Every row gives one point. Each copy is the shape, with its points in the same order, stretched, turned, moved and blurred by noise. Some copies are also mirrored. Which?

Shape, 6 rows:
3.3  1.2  -0.5
-4.9  -2.5  -4.8
2.0  -1.8  -0.3
1.9  1.1  5.2
-2.8  2.3  -0.7
-0.8  3.9  0.0
Copy 1 (6 x 3):
1.0  2.8  0.2
-0.3  -6.5  -2.6
-1.8  1.4  -0.3
-1.0  3.3  6.0
2.1  -2.8  2.1
3.4  -0.2  2.7
Copy 1 is: mirrored
Copy 2, 6 rows:
2.9  1.7  -0.7
-7.0  -1.2  -3.5
1.3  -1.4  -1.0
2.3  1.7  4.8
-2.9  2.9  -0.6
-1.4  4.9  0.4
Copy 2 is: only turned
Copy 3:
2.5  2.5  -0.7
-5.8  -2.4  -4.7
2.1  -1.3  -0.7
1.9  2.2  4.8
-3.4  2.5  -0.4
-1.2  4.1  -0.3
Copy 3 is: only turned
Copy 4, 6 rows:
0.3  0.7  4.1
-6.6  0.2  -3.3
0.0  -1.4  1.7
4.8  1.1  1.1
-2.0  3.8  -1.2
-0.7  4.6  1.4
Copy 4 is: mirrored

Shape (9 x 4):
-0.5  -4.0  -2.8  0.3
3.4  -4.4  -1.7  -0.1
-1.5  -3.8  -2.9  1.6
2.8  -4.4  6.0  1.9
0.9  -0.8  5.1  1.9
0.3  1.3  -1.2  2.0
2.9  3.1  1.8  1.8
3.0  2.4  -2.5  -2.4
1.8  1.7  -1.7  -3.0
Copy 1 (9 x 4):
0.7  -2.7  -5.4  -0.4
4.2  -2.3  -3.9  -1.5
0.1  -2.9  -5.4  1.0
3.1  -5.0  3.8  -0.9
0.5  -2.1  3.5  0.4
0.3  1.7  -2.0  1.7
1.9  3.0  1.8  1.2
1.7  4.5  -3.2  -2.5
0.7  3.3  -2.7  -3.0
Copy 1 is: only turned
Copy 2:
-3.2  0.6  -4.3  1.6
0.1  3.3  -4.3  1.9
-3.7  -0.4  -4.0  2.2
-1.1  5.8  2.5  6.0
-1.9  3.4  4.0  3.1
-1.3  -1.5  0.6  -0.2
1.3  0.5  3.5  -0.7
1.0  1.3  -1.1  -4.5
-0.8  1.9  -1.2  -4.1
Copy 2 is: mirrored
Copy 3:
1.0  -1.4  -4.6  1.3
3.6  -3.8  -1.8  1.7
1.3  -0.4  -5.9  1.4
8.4  -0.2  0.4  -2.3
6.0  2.9  0.4  -1.0
1.6  3.1  -2.0  3.7
4.4  3.8  2.3  4.0
-0.6  -0.5  2.4  5.1
-1.0  -0.3  2.0  3.2
Copy 3 is: mirrored

Shape:
1.4  2.5  0.3  -2.6  1.1  2.3
-4.2  -0.4  1.9  -5.1  6.4  1.1
-0.4  0.6  -2.2  -2.5  0.1  3.6
-0.9  -1.6  0.1  4.5  0.0  -1.6
0.4  -0.1  2.8  2.4  -1.3  -1.8
-4.6  2.5  -2.1  -0.7  -4.7  -5.8
0.5  1.1  -4.1  1.5  4.9  -5.3
-0.1  0.5  -5.8  0.9  0.7  -0.8
-4.5  4.5  -3.8  -2.3  -1.0  -0.3
-1.0  -3.3  1.8  6.1  1.1  -0.7
-2.5  1.8  1.8  1.1  5.1  3.6
3.8  -1.4  1.9  0.1  2.0  0.3
Copy 1:
1.2  -3.2  1.3  0.2  -2.0  3.4
-5.1  -4.4  3.9  -3.2  2.3  3.1
-0.7  -2.0  -1.9  -0.8  -2.3  3.6
-1.5  1.5  -0.3  4.7  1.2  -2.5
0.3  1.7  2.7  3.7  -0.4  -1.8
-4.5  0.2  1.7  1.9  -6.8  -5.7
-1.9  -6.5  -1.0  3.3  1.2  -4.8
-1.6  -3.4  -4.5  2.0  -1.8  -1.5
-4.6  -3.9  -0.2  1.1  -6.3  0.9
-1.7  3.0  0.0  5.4  3.6  -1.9
-3.1  -3.1  2.3  3.2  2.2  5.2
3.0  -1.1  1.2  0.8  2.4  0.2
Copy 1 is: mirrored
Copy 2 (12 x 6):
1.8  1.9  1.0  -3.8  -1.0  0.5
-3.0  -1.3  2.7  -5.4  4.3  -1.0
-0.4  -0.7  -0.4  -2.5  -0.4  3.4
-0.7  -0.5  -0.5  5.7  -1.7  -1.9
-0.1  0.8  2.1  3.1  -3.8  -2.3
-6.7  0.0  -3.7  0.3  -6.1  -3.8
0.6  1.5  -3.5  1.3  1.9  -5.9
-0.1  0.7  -3.8  0.2  -0.5  -0.2
-4.7  2.2  -3.2  -3.5  -1.8  -0.1
-0.3  -1.2  1.9  7.3  0.2  -1.5
-1.1  2.3  2.9  0.0  3.1  1.2
3.8  -0.4  2.6  0.1  -0.3  -1.7
Copy 2 is: only turned

Shape:
-2.8  -3.3  3.9  -3.1  3.5  1.6  -0.8  3.2
-3.3  -4.4  5.0  -4.6  2.8  5.0  3.0  -0.8
-0.8  3.6  -0.7  0.3  -0.9  0.6  -3.1  -2.5
1.6  -0.7  -1.4  -0.2  1.7  -1.9  -4.0  -2.9
4.9  1.0  0.7  4.5  0.5  -1.1  -3.0  -2.5
0.8  0.5  1.1  2.6  -1.2  -3.0  -2.6  -3.4
-4.1  -2.3  3.4  -3.0  4.7  2.8  6.2  4.4
-2.1  -4.6  2.3  -1.9  -3.5  1.5  1.2  2.0
3.3  0.1  -2.9  1.0  0.7  1.5  -2.1  -3.2
1.8  0.2  -1.1  2.5  -0.6  1.0  -4.4  1.1
4.6  2.5  2.0  -0.7  -1.7  -0.2  -3.5  0.1
2.5  -0.1  -1.6  -2.4  2.1  -2.4  0.3  -1.8
Copy 1:
-2.2  -2.4  0.1  -1.8  4.3  -0.6  -4.5  6.0
-4.3  -4.6  3.6  -6.1  5.8  1.8  -3.6  2.4
-0.8  3.9  -0.3  0.7  -1.0  1.1  -4.0  -0.7
3.2  1.7  -1.9  1.2  0.0  -3.4  -4.6  -1.2
4.5  1.9  1.0  6.5  0.8  -1.4  -2.2  -2.6
0.5  1.5  0.5  3.3  -1.1  -3.8  -2.6  -1.5
-4.5  -2.3  2.5  -4.0  7.8  0.9  0.1  5.4
-2.8  -4.6  0.1  -2.1  -1.1  1.1  -1.1  3.9
2.7  0.8  -1.8  0.6  0.6  1.5  -2.2  -2.9
1.4  0.3  -2.0  4.5  -0.1  1.3  -2.8  0.9
4.4  1.8  3.4  1.9  -2.1  0.3  -3.3  1.7
4.6  2.8  -0.5  -1.7  0.7  -2.7  -1.0  0.5
Copy 1 is: only turned
Copy 2:
-2.8  -2.6  3.0  -1.4  5.2  3.7  -1.5  6.1
-3.6  -2.8  3.9  -2.3  7.5  6.8  3.6  2.2
-2.9  1.0  -1.4  -2.3  -0.2  -1.0  -3.1  -2.8
-0.2  -3.7  0.7  0.5  1.5  -1.1  -4.3  -2.0
-0.3  -1.7  4.3  2.6  -3.4  -3.5  -2.5  -2.1
-2.8  -0.4  0.5  3.3  -1.9  -0.2  -3.0  -2.6
-1.7  0.1  0.5  -0.5  8.5  3.6  5.4  6.9
-1.7  -2.4  -0.1  -0.1  -0.8  7.8  1.2  3.3
0.6  -3.8  0.6  -1.2  -0.4  -1.4  -0.9  -3.6
-1.1  -2.4  0.4  -1.5  -3.3  -1.3  -3.3  1.6
1.8  2.2  4.3  -0.6  -2.6  0.3  -4.4  -1.1
3.0  -1.9  0.0  1.6  4.0  -0.1  -2.3  -2.0
Copy 2 is: mirrored

Shape (12 x 9):
-2.2  3.1  -3.9  1.1  -4.5  -4.7  -0.3  2.3  3.1
1.1  0.4  -0.3  -4.7  0.3  2.3  -4.3  2.9  -3.4
3.3  -0.7  1.5  4.0  1.8  2.9  4.7  -2.6  -4.9
-2.6  -3.2  3.1  4.9  -1.5  -5.8  -0.5  -5.6  -1.1
-2.0  -4.1  -1.1  -0.7  -3.5  -3.1  -0.6  -1.9  0.3
1.3  0.5  -3.0  -0.6  2.0  1.8  -5.6  -2.0  -0.7
-1.8  -3.6  -4.2  1.9  0.4  -0.8  -0.1  -0.1  2.8
4.8  0.0  1.3  -1.1  3.9  0.0  0.3  1.5  0.9
-2.3  -1.5  3.0  3.0  -4.8  -1.0  -0.6  -2.4  0.6
-2.0  -1.2  2.6  -0.1  -1.5  -2.0  -2.0  4.5  2.9
3.7  -2.6  -4.9  0.6  -2.6  2.3  2.2  -1.2  0.7
-1.9  -0.6  1.4  -2.9  -4.0  5.7  7.2  -1.1  1.2
Copy 1:
-1.2  3.0  -5.3  -1.2  -3.5  -4.2  -0.7  0.9  2.5
1.9  0.8  1.2  -6.6  2.0  3.1  -1.1  2.6  -0.7
5.5  0.0  5.2  2.6  -2.1  2.0  2.9  -3.2  -3.6
-2.0  -2.3  4.3  2.6  -2.6  -5.8  -4.0  -3.8  1.1
-1.2  -4.1  -0.7  -2.1  -2.7  -2.3  -2.0  -1.8  1.5
2.6  1.1  -0.7  -2.2  3.4  2.3  -4.3  -1.5  1.4
0.0  -2.7  -3.7  1.8  0.9  -0.8  0.3  -1.3  1.5
5.5  0.4  2.8  -1.9  3.1  -1.0  2.8  1.0  2.4
-2.4  -0.8  3.0  0.9  -4.3  -1.1  -2.1  -0.8  2.8
-2.5  -0.1  1.3  -2.0  0.1  -2.3  0.4  4.9  3.6
5.2  -3.4  -3.2  0.0  -3.2  2.6  1.3  -2.0  0.5
-0.7  -1.2  2.1  -2.3  -5.7  4.2  7.3  -3.0  2.3
Copy 1 is: only turned
Copy 2, 12 rows:
-2.4  2.1  -5.7  1.5  -3.0  -4.6  -2.0  1.0  3.4
2.1  -0.9  0.4  -3.3  -1.0  2.8  -4.1  3.5  -2.5
4.6  0.8  4.5  4.4  0.7  0.4  4.2  -1.7  -1.1
-0.9  -2.2  1.8  5.7  -0.6  -5.4  -3.3  -7.3  -1.0
-1.6  -4.4  -1.9  0.9  -2.7  -2.8  -1.5  -3.2  -0.6
3.3  0.2  -2.8  0.9  -0.2  5.0  -3.8  -1.1  -0.5
-0.4  -4.2  -4.0  3.1  0.4  0.8  0.0  -1.4  3.0
5.3  0.0  1.8  -1.9  2.1  1.2  -0.6  -0.4  3.4
-2.5  -1.6  2.2  4.2  -5.0  -3.2  -2.4  -2.8  0.8
-1.6  -3.3  1.3  0.0  -1.4  -2.8  -4.3  2.1  4.1
3.6  -2.1  -3.2  1.5  -3.7  1.9  4.0  -1.2  1.8
-4.8  -1.4  3.9  -0.7  -4.8  1.5  6.5  0.0  1.6
Copy 2 is: only turned

Shape:
-1.4  0.3  -0.6  3.0  2.9  0.2  5.1  -0.9  -0.4  -5.0  -0.5
0.3  4.1  -2.9  2.3  3.3  -5.0  -3.9  2.5  1.0  2.8  -1.9
-0.2  2.4  -0.9  -2.0  3.5  -3.7  1.9  5.0  3.6  -4.0  0.8
-5.0  2.1  1.7  -4.9  -1.8  0.3  -0.3  -1.5  0.9  -4.5  -0.7
1.4  -1.0  0.8  -2.9  -1.0  1.2  -2.0  0.9  -1.2  2.2  1.7
-6.4  -3.4  -1.3  -0.2  0.3  -0.8  -2.2  0.9  5.6  -0.6  0.9
0.7  2.0  4.4  1.5  -3.1  1.3  2.2  1.1  1.2  -1.6  -6.9
-1.8  -3.4  0.9  1.9  0.1  -1.7  -0.8  2.1  -1.6  -0.4  4.8
-1.5  -0.9  -2.0  -2.0  3.2  2.5  3.8  -2.1  -4.9  -2.0  -0.7
-0.5  5.2  0.5  -1.1  -0.8  1.8  -1.3  -4.3  5.1  -1.7  0.5
-7.0  0.8  -0.1  6.2  2.7  -1.2  3.0  -1.2  2.8  1.6  0.3
1.6  1.2  2.5  1.0  -2.5  6.0  3.8  0.0  1.4  -3.1  -1.5
-0.7  4.8  -4.6  2.2  4.2  0.1  0.7  1.8  1.2  7.1  2.5
-2.9  -1.9  4.1  2.9  0.4  1.4  -0.7  -4.2  0.6  -1.3  1.6
-2.5  -0.2  -3.4  -3.8  -1.2  -2.6  0.9  -2.5  -1.2  4.2  2.9
-3.4  3.1  -0.3  3.7  -2.4  -1.2  -4.5  0.7  -0.5  -1.5  -2.2
1.2  3.4  1.3  3.5  8.7  1.7  1.6  2.9  -2.5  -0.6  5.1
Copy 1:
0.7  4.0  -1.2  2.7  2.6  2.9  1.1  0.4  -5.5  -2.5  -2.9
0.2  -4.3  -3.0  4.9  1.2  -6.3  0.4  4.4  1.1  -1.0  0.3
0.5  1.0  -3.5  -0.9  3.0  0.1  0.9  7.8  -1.5  -2.6  1.5
-2.5  3.5  1.6  -1.8  -3.0  1.1  1.9  2.6  1.7  -4.2  1.4
1.8  -1.9  2.6  -2.6  -0.4  0.2  0.5  1.3  0.5  2.0  1.2
-2.6  0.5  -4.7  0.1  -1.7  3.0  -3.2  1.8  4.2  -1.1  -1.6
1.4  4.2  3.1  1.1  -1.5  -2.0  2.3  5.3  -0.2  -1.9  -7.1
-0.6  -0.9  0.4  -0.5  0.6  1.6  -5.3  0.1  -2.9  1.5  1.0
-0.2  1.1  0.6  0.1  0.6  3.5  4.9  -2.6  -5.7  -0.1  -0.8
2.9  3.2  1.1  1.9  0.5  0.2  2.7  1.8  5.9  -3.7  1.4
-3.5  4.6  -3.1  5.9  3.1  -0.2  -1.8  -0.5  -0.4  1.3  -3.5
4.6  5.8  3.5  0.6  0.0  4.4  3.1  3.1  -0.6  -0.1  -4.1
1.2  -1.1  -2.7  5.0  3.7  -2.6  3.0  2.0  1.3  5.7  2.0
-1.0  1.9  2.8  1.3  2.1  2.3  -3.0  -2.4  0.1  -1.8  -2.3
-0.4  1.5  -1.5  -2.7  -1.3  -3.0  1.2  -2.4  0.6  2.9  2.9
-1.1  -0.9  0.8  5.6  -4.3  -2.3  -2.2  3.0  1.5  -3.1  -0.8
0.8  -2.2  2.2  4.4  8.4  3.4  0.7  2.5  -5.3  1.5  3.5
Copy 1 is: mirrored
Copy 2:
-4.0  -2.2  1.2  3.5  0.3  1.7  1.9  -1.1  -3.1  -3.7  -1.1
-1.9  2.8  -1.3  3.2  0.3  -4.6  -4.7  2.9  -2.9  3.7  -4.9
-4.9  1.5  -1.8  2.5  4.5  -2.2  0.9  5.7  -0.9  -1.6  -1.9
-0.9  -2.6  -1.4  -4.5  0.5  -0.1  5.1  2.2  -1.6  -0.6  -3.1
0.9  -2.2  0.6  -3.0  0.7  -0.9  -3.1  2.6  -0.9  1.4  1.5
-4.1  -2.2  -3.7  -0.2  -1.6  -3.2  3.4  1.1  2.8  4.0  0.4
-2.3  -4.6  6.1  -0.4  -1.3  -1.9  -0.8  3.9  0.4  -2.0  -6.3
0.3  -1.2  0.5  2.9  -0.1  0.6  0.8  1.6  -0.9  3.4  3.4
-2.9  -5.2  -0.3  -0.6  1.6  2.9  -1.1  -1.9  -6.4  -2.0  0.3
-1.2  1.9  -0.8  -5.0  -2.1  -1.8  1.3  -1.0  1.0  -3.2  -3.1
-6.8  1.1  2.1  3.1  -3.1  -1.0  2.7  -2.5  -1.0  4.3  -1.6
-2.7  -3.4  4.0  -1.9  -2.5  2.0  -0.6  1.6  1.0  -5.4  -1.1
-6.4  5.0  0.1  0.1  -1.3  -1.8  -5.9  1.1  -3.5  3.7  0.2
0.5  -2.2  2.2  -0.4  -1.5  0.9  2.5  -4.2  1.2  1.0  -0.1
-1.7  -0.6  -1.1  -4.0  -0.8  -4.1  0.3  0.2  -6.0  3.0  3.3
0.7  -0.8  -0.3  1.7  -4.3  -0.5  -0.1  2.6  -1.6  2.8  -5.6
-3.3  4.2  1.7  4.2  4.2  5.9  -4.5  -0.4  -1.9  0.2  -0.2
Copy 2 is: mirrored
Copy 3, 17 rows:
-2.7  2.1  -1.2  5.1  1.5  -2.2  4.5  -2.9  -0.7  0.0  -2.8
0.5  1.2  -5.2  1.1  3.8  -1.9  -5.9  1.9  4.7  0.8  -0.5
0.0  2.5  1.4  2.2  3.1  -1.7  3.6  3.0  4.0  -3.2  -1.3
-3.7  3.3  1.7  -3.1  -2.0  2.1  1.3  -2.0  -1.0  -5.0  0.3
0.9  -2.6  -1.0  -2.6  1.3  1.6  0.0  -1.3  -0.9  1.8  3.5
-5.1  -0.5  1.7  1.4  -3.0  3.1  -0.6  -0.5  6.9  -1.4  1.3
0.1  3.9  1.0  -1.7  -3.7  -1.6  1.2  0.9  -3.5  2.9  -4.4
-2.8  -4.9  0.7  3.1  0.7  -1.9  0.4  -0.8  0.1  0.8  4.0
-3.1  -1.6  -3.2  0.2  4.6  0.9  5.4  -4.8  -2.2  1.3  -0.9
2.7  6.6  -1.1  0.4  -1.8  3.6  -1.0  -4.1  1.1  -2.3  0.4
-6.9  4.7  0.0  5.8  0.7  -1.7  -1.9  -3.7  4.7  3.7  0.5
1.3  3.0  1.9  2.4  -1.6  2.9  4.1  -2.2  -4.3  2.7  -2.2
0.2  3.4  -4.4  3.1  7.8  1.6  -3.0  -0.5  4.9  5.5  3.2
-2.1  0.0  1.2  2.4  -2.7  -0.9  -1.0  -6.5  -0.2  0.8  1.3
-3.1  0.7  -5.5  -2.5  1.5  0.6  1.4  -2.6  1.6  1.3  5.9
-3.3  0.9  -2.0  1.5  -1.7  -0.1  -6.5  1.2  -0.6  -1.6  -1.1
1.7  -0.7  1.2  7.1  10.9  -1.7  0.5  -3.3  0.2  2.5  0.6
Copy 3 is: only turned

Shape (17 x 12):
-0.6  2.4  2.4  0.5  -2.7  -5.2  -1.0  -1.7  2.9  -0.6  0.6  0.9
0.5  1.9  -0.3  -4.6  -0.9  -5.7  -2.6  5.9  -1.9  3.7  -1.1  0.6
3.6  -0.1  4.6  1.1  -1.0  -1.7  3.0  -0.8  -1.0  1.7  0.3  1.7
-0.9  2.9  -5.3  -0.6  0.6  2.8  -3.9  -1.0  2.6  4.3  2.1  0.1
-0.4  2.4  1.4  2.0  4.4  -2.5  3.4  0.3  1.5  -2.6  -1.8  3.1
-6.3  3.4  -2.1  -0.6  -2.7  4.1  -1.4  -2.1  2.7  -1.7  -3.9  1.5
2.5  -0.8  6.0  1.0  -3.4  0.2  0.9  -1.9  2.0  -4.0  4.9  0.7
2.5  1.1  3.0  -0.1  -2.6  -5.8  4.6  2.6  2.8  3.0  -0.4  -0.9
-1.1  -2.6  4.1  -2.6  -1.3  0.5  -1.5  2.4  5.0  -3.3  -1.5  -6.3
5.8  0.2  5.5  0.1  -3.8  -0.2  1.9  4.1  1.5  1.8  4.6  6.0
-3.7  -0.8  -0.5  3.3  -3.4  0.4  -4.3  1.4  3.8  -1.4  4.7  -0.4
3.2  0.7  5.9  0.9  -0.4  -3.1  -1.3  -4.5  -0.8  -0.9  3.3  -1.8
-1.1  -4.1  -4.3  0.2  -0.7  0.7  0.8  1.3  2.6  3.0  -2.8  4.8
-3.3  1.7  6.3  -0.5  0.1  -2.5  -0.6  -1.3  4.1  1.9  -0.3  0.2
-2.4  -1.9  1.2  5.6  1.6  -1.5  0.9  2.0  -2.5  -2.9  0.9  -2.8
-2.6  -0.5  -1.8  1.6  1.6  -0.8  1.3  -4.6  -0.7  -0.3  7.3  -1.9
0.8  0.3  0.0  3.9  -4.7  -0.8  -4.7  -0.1  -0.8  -1.1  0.2  2.3
Copy 1 (17 x 12):
-3.1  -0.6  1.7  -0.1  -2.9  -4.3  -1.0  -3.1  0.0  1.4  -0.4  0.4
0.9  -1.3  1.6  -3.1  -0.3  -7.8  2.9  4.8  -3.5  7.4  -0.9  0.1
0.8  0.6  3.0  2.6  -1.0  0.6  0.6  -0.2  -4.7  1.1  0.2  0.3
-2.7  -1.8  -3.7  -2.7  -1.7  -0.9  -2.4  1.4  4.6  6.8  1.4  -0.9
-0.2  4.7  0.7  2.3  2.4  -1.5  1.0  1.1  0.7  -2.7  -0.7  1.8
-3.0  0.4  -6.3  -4.2  -2.7  0.3  1.0  0.8  3.3  -0.6  -5.0  2.6
-0.2  -2.8  4.8  1.0  -4.3  0.5  -3.7  -3.2  -2.6  -6.2  2.9  -0.6
-1.1  -0.6  5.8  3.9  -2.3  -5.0  3.7  1.1  -0.8  3.2  -1.3  -1.0
2.0  -5.6  5.1  -4.8  -0.1  -3.5  -2.4  1.4  2.7  -4.6  -3.5  -3.4
0.6  0.2  5.5  2.3  -5.5  -0.6  -1.5  2.3  -4.3  0.1  2.8  4.0
-4.1  -6.7  -1.6  0.0  -2.6  -2.5  -5.2  0.1  2.6  -1.2  1.7  1.0
-0.8  -0.5  4.4  0.4  -0.8  -0.7  -3.8  -4.1  -4.2  -0.5  2.9  -3.5
2.0  -3.2  -2.4  0.0  1.3  0.7  1.4  2.5  3.5  4.4  -2.4  5.8
-5.6  -0.5  4.5  -2.0  0.0  -1.7  -0.4  -1.1  -0.1  0.5  -2.7  0.5
-1.8  -3.7  -1.0  3.1  3.4  -1.8  -1.3  1.9  -2.8  -3.6  -0.3  -2.3
-4.1  -4.0  -1.5  0.2  1.3  1.3  -0.2  -3.5  1.5  -0.4  6.9  -2.8
-1.0  -3.1  -3.9  1.2  -3.1  -2.2  -4.4  -1.1  -2.5  1.5  -1.8  1.3
Copy 1 is: only turned
Copy 2 (17 x 12):
-0.9  2.8  3.6  1.7  -0.7  -4.9  -0.3  -1.7  2.1  3.2  0.2  2.2
3.5  1.4  -1.7  -3.1  1.1  -8.6  -2.2  2.1  -2.1  0.2  2.0  -0.1
2.3  -1.8  1.3  1.3  -1.1  -2.1  3.3  -3.4  -2.5  4.0  0.8  1.9
-2.4  3.9  -6.4  -0.5  2.9  2.7  -2.6  3.0  1.2  2.3  0.3  -0.2
-1.7  -1.4  1.9  3.9  3.7  -3.4  4.5  -1.1  -2.3  -1.3  0.0  1.2
-9.2  -0.3  -3.8  1.9  1.7  -1.3  -3.4  -2.8  1.6  1.4  -2.5  -1.6
0.6  -3.3  6.0  2.2  -3.6  1.5  -0.3  -3.6  1.7  2.3  1.8  3.7
4.2  0.0  1.3  1.2  -1.3  -6.6  4.2  -2.5  2.3  3.4  1.6  -1.1
2.3  -1.5  4.4  0.9  -0.1  -0.9  -4.7  -4.1  3.2  -2.1  -3.5  -4.7
4.4  -6.9  0.4  1.5  -2.5  -2.2  1.8  -0.4  1.2  3.8  4.2  5.9
-2.8  0.2  1.4  1.8  -3.6  0.8  -3.4  4.0  3.2  0.6  -1.9  1.1
2.9  2.6  6.1  1.1  -1.1  0.1  -0.8  -3.6  -2.3  3.8  2.0  3.0
-2.8  -2.4  -5.5  -2.9  1.0  -1.7  2.9  1.5  0.6  0.2  -6.1  2.0
-0.3  0.1  4.8  3.5  2.7  -4.0  -1.7  -1.1  1.5  5.8  -1.3  -1.4
-1.2  -0.3  3.1  2.4  -3.5  -0.7  1.3  1.5  -4.8  -2.2  -2.1  -2.3
-3.8  3.5  3.3  -2.0  -0.9  4.5  2.4  2.5  -1.1  2.6  1.7  -0.7
-1.9  0.7  -1.5  1.5  -5.1  -2.0  -2.4  -0.2  -1.1  1.1  -1.7  5.2
Copy 2 is: mirrored
